Each row is a point. Examples show where two turns around zero, p and q, send a point. Write where each new point lands after one turn and then the other. Backwards means that the second turn is done in reverse. Each puzzle has new turns, and all numbers are rounded.

Turn p:
[36 30] -> [44 15]
[-40  15] -> [-32  28]
[-13 -55] -> [-32 -47]
[18 10] -> [20  3]
Turn q:
[-44   8] -> [-26  37]
[-38 -25] -> [-45   9]
[37  6] -> [ 31 -22]
[45 11] -> [ 40 -24]
Where do these land?
p, then q backwards: [51 -5] -> [49 16]
q, then p: [-41 -30] -> [-44  25]
q, then p: [44 -3] -> [ 15 -41]
p, then q: [-18  24] -> [15 26]
q, then p: [-35  15] -> [-1 38]

Turn p:
[-45  25 -29] -> [-47 -15 -32]
[-6 15 42] -> [-19  21  35]
[ 46 -29 -35] -> [ 58  -6 -27]
[-18  29 -10] -> [-30   9 -17]
[ 23 -40  32] -> [37 -8 41]
Turn q:
[ 14 -94 -19] -> [ 36 -87  23]
[ 16  59 -13] -> [  6  52 -35]
[19 26 19] -> [10 35  8]
[  4 -15   1] -> [  7 -12   7]
[-25   3  15] -> [-27   2  10]
[-28  21  -3] -> [-31  10 -14]
Where do these land?
p, then q: [ 27  14 -12] -> [ 14  17 -24]
q, then p: [-27   9  44] -> [-43   3  29]
p, then q: [ -9   1 -75] -> [ 19 -50 -53]
q, then p: [44  0 14] -> [21 40  7]
q, then p: [-35 -23  29] -> [-22 -24  40]

Turn p:
[ 24   2 -43  34] -> [ 18  33 -25  39]
[ 21 -28  -6 -49] -> [ 42 -26 -16 -31]
[-16  56  26  10] -> [-41  35  31 -18]
[ 24 -15 -20  47] -> [18 15 -4 53]
[-27 -40  -2 -45] -> [  2 -54 -26 -27]
[-27  25  46   3] -> [-40  -3  40 -17]
Turn q:
[-33 -22   7 -97] -> [-31  39  50 -78]
[19 25 20 18] -> [22 -6 12 32]
[-40   1 -11  10] -> [-37  14 -13  10]
[54  4 19 22] -> [ 48 -34   5  17]
[-30 -25 -12  23] -> [-37 -13 -26   1]
[ 30  17 -22  23] -> [ 34   0 -27  17]
Where do these land?
q, then p backwards: [ 13  -4 -40  57] -> [-13 -38 -59   2]
p, then q: [18 35 24 20] -> [ 2  8 37 33]
q, then p backwards: [-23  26  27   8] -> [-2  6 15 41]
q, then p: [  8 -93  12 -25] -> [ 19 -79 -28 -45]
p, then q: [ -6  31 -24 -36] -> [  9  48   1 -23]
q, then p: [ -9   4   2 -25] -> [ -9   4  12 -22]

Turn p:
[-10  23 -61 -21  -7   3  45 -36] -> [-29  25 -50 -22 -19   1  45  37]
[ -6 -25  42  51   8 -56 -18 -23] -> [ 38 -26   3  -1  37 -58   1 -47]
[-20  38 -19  -2  10  50  15  21] -> [-45  31  -9  31 -21  32  -1  -1]
[ 29   3   8 -22   7  49 -55  23] -> [ 22   7  17  14   2  66 -44   4]
[-14 -30 -28   1  -9  -5 -13  19] -> [-26 -23  -2 -27  17   7 -16   2]
[ 41  13  16   9   5   6 -20  40] -> [ 15  -8  19  40   9   8 -38  19]
[-17 -11 -28 -17  28  20  55  -6] -> [-43  12   5  -4   1  14  57  17]
[ 15   0  34 -33 -36  -7 -37  24] -> [ 32  -6  32 -16 -28   3 -51   7]
[  3 -19  51  59 -17 -33  17 -42] -> [ 41 -42 -10  16  -1 -56  30 -46]
[-21   8 -16 -24   9 -27  11 -20] -> [ -6  29  -7 -31   3 -19  17   9]
Turn q:
[ 14  27  17  29 -19 -28   7  -8] -> [-19  17  25  -8 -37 -14  11  15]
[ 31 -29  14  -1  16 -31  36  -5] -> [ 10 -24  37 -11   5 -45 -17   3]
[  0 -30 -17  15  -9   0  19 -29] -> [  0 -27  -6   3 -11 -28  12 -30]
[-39  12  17  21  10  97 -30 -15] -> [-21  20  -9  25  39  68  51 -53]
[ 27 -21   7 -46 -27  31  31 -26] -> [ -3 -70   9 -32   5  22  -2 -13]
[-83  13 -22 -28   5 -11  23   2] -> [ -2  27 -69 -48  29 -17  10  -4]
[ 24  -2   9 -19 -16 -32  31  29] -> [  0 -23  14 -19  -1 -22 -13  48]
[  4 -35  16  22   0  32 -58  -2] -> [-25   0   5  62  10  26 -14 -30]
[ 33  45  -8  11  13  -9 -21  34] -> [ 28  31  21  17 -20  22   0  42]
[-39 -30 -47  24  13 -27 -11  29] -> [ 16  20 -52  37  10 -46  -3   6]
[ 27  49  14 -27  13 -20 -27  -8] -> [ 14  29  24 -24 -26  35 -34  15]
Where do these land?
p, then q: [ 15 -34 -58  15  34  27 -39  20] -> [ 41  16 -14  30  62  24   8 -36]
p, then q backwards: [ 29 -25 -19  -4  14 -19  22  -4] -> [ 3 -1  2 -2 -8 12 36 37]
p, then q backwards: [-22   3  83  32 -61 -13  33  38] -> [ 61 -54  -8  47 -17 -45   4 -60]
q, then p: [-22   1  -5   7  31 -26 -23  -4] -> [ 18  28 -31   9   6 -11 -20   5]
p, then q: [-21  14 -30   1  34  29  14  -4] -> [ 13  23 -19 -20  14   6  44 -11]
q, then p: [-18  -3  42 -34 -30  -9   9  24] -> [-38  25  34 -25  15  17 -18 -15]
p, then q: [-16  -2  71 -22 -42   1  30 -50] -> [-38 -63  27 -42 -52 -10  -2  14]
p, then q: [ 35  19 -25   1  40  20 -31   9] -> [35 30 15 34 16 27 28 -1]
q, then p backwards: [  5   3 -27 -11 -34   1  -8 -47] -> [-21  -6   5   9 -51  28  -1 -18]
p, then q backwards: [-15  45 -43   1  21   3  -8  39] -> [-37  -2  34   0  -9 -23 -46  29]
p, then q backwards: [ 30 -20  11  15  -6 -14   2 -21] -> [ 14 -14 -30  -5   8  12  26   9]

Turn p:
[ 15  48  17 -19  44  43   4  10  11] -> [  0  15   4  28  59  44  17 -20   5]
[-17   5 -38  11  -5   8   6 -55  14] -> [-47 -10 -28  -9 -32  28   3   4  14]
[ 22   7  -3  16   1  -9 -47  -3 -37] -> [ 22  28 -17  -9 -14   2 -34 -33 -19]
[  8 -47  35  21  -3  20   4  34 -33] -> [ 48 -27  36  24 -14 -12 -11  -4 -35]
[-65  24 -36 -23  18  -4 -19 -30  -1] -> [-72  -1 -19 -18  20  13 -40  13   0]
[ 42 -53  -1  63  -7 -59  65  79 -19] -> [ 70 -11 -18  59 -36 -97  39  32 -28]
[-18  -7  -8 -15  31  -2 -50 -39  38] -> [-36  15  10   0  -5  22 -45 -11  53]
[  5 -19  51  33 -31 -28  27   4 -23] -> [ 14  -5  34  -1 -34 -45  32 -18 -34]
[-43  -5 -20  -6 -47 -17 -35 -13  16] -> [-28  15   9 -51 -27  -2 -28  36   4]
[  4 -45 -46  14 -43 -13  47  15  -2] -> [ 20 -42 -31  -8 -41 -28  22  52  -6]
[ 38  36  28 -74  25  21  22  -3   6] -> [ 14 -15   3 -16  76  21  34 -38  32]
[  8  56  21 -20  15  41 -24   1  31] -> [ -6  39  19  -1  45  55  12 -10  15]
Turn q:
[-34 -35  20 -56 -25 -26   6  16   9] -> [-23 -10 -19 -67  14  23 -36   4  -4]
[ -7 -32  -4 -13 -19  46 -15  14  -9] -> [ -5 -41 -20  17 -12  24 -33   2   4]
[ 57   0 -19  37  58   9 -24  17   8] -> [ 35  -8  16  54  33 -30  24  22  44]
[-51 -13 -61  20 -25 -32   5  56 -30] -> [-40 -27 -75 -10  11 -11  43  34 -38]
[ 30  32   8  28  24 -36  67   5  39] -> [ 20  35  22 -31  -7 -12  74 -14  40]
[-10  26 -38  -2 -40 -14   6  13  23] -> [  6  28 -52 -13 -27  -6  13   8  -8]
[-12   9  41   8 -19 -30 -33  42 -20] -> [-33 -12  17 -25 -13 -35 -15  52 -10]
[-17  -9  25 -32  80  -7  -6 -96  24] -> [ -4  58  59  14  73  28 -32 -64   4]
[ 49   5  18 -11  -4 -20   1 -49 -41] -> [ 49  -5  47  -9   5 -22 -10 -22 -39]
[ 10 -19  -2  32 -42  68   4 -23  17] -> [  3 -27 -16  40 -57   6 -18 -47  20]
[-15  36  13 -10  11  41  -9   5 -20] -> [ -8   8  23  30 -21  35  -7  25 -13]
Where do these land?
q, then p: [37 19 21  1 -9 37 -5 19 13] -> [ 36  25  25 -11 -22   6  22  20  12]
q, then p: [ -3 -17 -21  51 -39 -53  30   5 -33] -> [-19 -57 -35 -25  -5 -64   9  -4  -4]
q, then p: [-20  15 -20 -54  21  52   9 -14  30] -> [ 6 19 -5 15  2 86  2  6 -8]
p, then q backwards: [ -4  -2  -5 -17 -12  -4 -24  61   8] -> [ 31  18  -1 -35  18 -27 -34   9  -2]
p, then q: [  7 -22  29 -61 -10   8 -18 -36  30] -> [ -2  20  14 -23   9  27 -53 -25  49]
p, then q: [ 28 -47  30 -16  64  49  34 -14  18] -> [-19 -33  19  27   2 -26   0 -70  65]
q, then p: [ -9  10  -9  68   8 -17  10 -10  17] -> [-51   2 -10   4 -17 -36  38   7  -4]
p, then q: [-34 -23 -32  22 -32 -26 -38 -34 -24] -> [-10   2 -43 -15 -14  -8 -52  25 -47]
q, then p: [-10  43  15 -29 -12 -26  -6  36  20] -> [ 17  23  -1 -25  55   0   7  31  -9]
p, then q backwards: [-55 -30  44  -3 -29 -22 -32 -32 -51] -> [-14 -18  74  -2 -50 -24  -8 -40 -34]
p, then q: [ -7   7 -15  47 -34 -22  21  -1 -44] -> [ 12 -23 -21 -22 -10  -7  19   7 -66]
q, then p backwards: [ 71  47 -38  -9  84  25  20  21  18] -> [71  6 17  1  9 41 16 69 74]
